Each row is a point. To make a cloud, some directions were put in groups of two or more. Within a group, all points are equally far from the middle, so they leave a hole (a ring in 2 directions, a hollow ball in 3). The other directions are filled evenly. Then the cloud was stretched, turned, moved and blurred a little. Count the holes, and give their numbers of directions, smallest first.

Cloud:
[[-57  11  24]
 [-30 -42  42]
 [-39 -23 -55]
 [-23 -35 -22]
 [ 35 -61  59]
 [ -7  63 -25]
 [-14  18   0]
 [  4  39 -14]
 [-29  46 -14]
 [-19 -69   7]
 [-68  39 -39]
 [ 22 -12  49]
 [ 31   9  42]
 [ 23 -57   9]
 [-59   6  24]
 [ 25  40  21]
 [-11 -50  48]
 [-36 -20 -13]
 [ 11  66  12]]
Holes: 0

Cloud:
[[ 21  10 -76 -32]
 [ 16 -14  30 -32]
 [-26  34 -11 -21]
 [ 10  91 -23  -8]
 [-45   6  -8  31]
 [  8  48 -12  15]
 [-16 -42 -28  57]
 [ 43  -4  -9 -29]
 [-11  98   2  15]
 [ -4 -92 -12  28]
 [-26  12 -28 -58]
 [-61 -26  -4 -51]
 [-48 -46 -15 -48]
 [-20 -58 -45  63]
 [ 44  13  15 -19]
 [-35  39 -38 -12]
 [ -6 -28  25 -12]
 [ 46  59  26 -30]
 [ -1   2 -28   4]
 [ 47  65 -27   8]
 [ 15 -23  20  51]
 [ 23 -14 -45 -65]
 [ 14  80 -25 -18]
 [  6 -60 -24 -44]
 [ -5 -52  19  11]
 [ 58 -23  47 -39]
 [-12  -5 -35 -44]
 [ 26   6 -11   6]]
Holes: 0

Cloud:
[[ -41   17   33   27   11   18   42   -6]
 [   5   38    9   54  -65   19  -12   40]
 [  -4   59  -51   -4  -18  -21   22   92]
 [  -1  -10  -30   36   18   30    5  -27]
 [   6  -41  -27   -1  -21  -11  -11   11]
 [  17   11   -9   49   53   56    7   44]
 [  11   59  -44   21   28  -31   25   58]
 [  35   29   64   74   18   -2  -11  -26]
 [   2  -28   30    3   -7   28   43  -33]
 [  11   72  -18   -9   43  -54   10    4]
 [  -1   28  -37   12   -6  -44  -30   53]
 [  15   50  -16   64   59  -33    2    4]
 [  57    0   41   32   -8   51  -15   25]
 [ -20   10   61  -11   84   65   -2    7]
 [  35   -9  -23   44   25    3  -24  -43]
 [  35   72   14  -26  -16   31  -25  -18]
 [  19  -13   -4    7   19  -26  -10  -21]
 [   9   52  -65   44   33   26   30   27]
 [  39   33   19   19   15  -38   15  -15]
 [ -26  -64   34   59    6    5  -22   -6]
 [ -41   37  -68    9   14    0  -34   -8]
 [ -15    4   74   41   29   45   -2   -6]
 [   0   27   61  -13   43   44  -15  -25]
 [  -1  -46   44  -33   15   33    1  -14]
 [  16   37  -42   73   74    4  -17   -4]
 [  21   73   44   20  -12   22  -67  -41]
 [  53   35  -58   68   13   -3   -8  -50]
 [ -17   -6   29    7  -34  -10   34   -6]
 [ -44  -30   26   39  -31   58   24   12]
 [ -55  -43  -15   49   15   27   54   17]
 [  30   14   41   76   15   20    4   56]
 [  31  -18   -1    0   16   40   26   93]
 [ -48  -19   51   25    9  -19  -19   38]
 [  -4    0   12   52   -4  -30  -72   69]
 [ -24  -40   12   26   29   56   12    3]
 [  30   42  -54   19  -18  -40  -42   -3]
 [   6   -8   66   29  -67   18  -38  -26]
 [  32   12   35  -52  -41   28   10   57]
 [   8   82    7  -11   22  -26   63   21]
 [  -4   14   19   41   -8  -45  -98   34]
 [  17   55   27   64   59  -23   -8    2]
 [ -22   -2   30   54   45    7  -14  -51]
 [  50  -23   76   53   32   44  -11 -100]
 [  53  -73  -16   24  -51    8   20  -13]
 [ -37   -7   75   73   35   52    9   13]
 [  49   36   32   40  -37   -6   36    3]
 [  35   19   43   17  -40   27  -35   28]
 [  15   15   64    2   17   38   24    1]
 [  48   31  -24   69  -34  -25   15   25]
 [  69   43   12  -13   -5   31  -46   -1]
 [  15   42   21    3   -4   47   31    9]
 [   2    3   17   26   -5   11  -64  -93]
 [ -17   60   -8   24  -36  -51  -14   16]
 [  24  -15   -4   25   13  -13  -47   72]
 [   6   41   43   65   12   37  -51   27]
 [ -53  -16   35  -19  -29   10  -10    9]
 [ -39   11    2  -16   34  -51  -38   59]
 [  20  -36  -25   42  -20   52   30    8]
 [  -4   10    6   47   80  -25  -28    4]
 [   2   22  -22   32   12  -38  -93   15]
 [ -28  -29   19   10    9  -31  -55   12]
 [  61   20  -32   38  -19   16  -45   -7]
 [ -37  -44    5    7    4  -34    1   68]
 [  44   49  -54  -19  -62   12   -2   24]
 [ -59   62   16   30    4   39    0   12]
 [  19    1  -15   -5   -7  -43  -14   67]
 [  32   55    7   16  -25   43  -33  -17]
 [ -25   14   61   42   41   -7  -11   11]
 [  43  -20  -27    4   26    6   37   74]
 [  74   54  -26   29  -32  -21  -59   -9]
 [  -8  -17   27    2   46   72   14   53]
 [  17   32   12  -21   39   35  -24   67]
 [   7  -41   43   41    1  -20   19   12]
 [ -41   26   21   12  -38  -32   -5   28]
 [  -9  -31   17   -8  -16   33   99   -2]
 [   1   13  -13   74   -1  -32  -57   33]
 [ -35  -59   42   51  -11    4   16   11]
 [  11   35  -10   -5   68   11  -45   74]
 [  43   -9  -34   25  -83  -47  -56    7]
 [   3   74  -11   49  -21   29   20   23]
 [  12    5  -56   26  -18   40   59   42]
 [  85   90  -44   48   12  -25   14  -32]
 [ -51   14   76   23   37   35  -40   46]]
Holes: 1 (3)
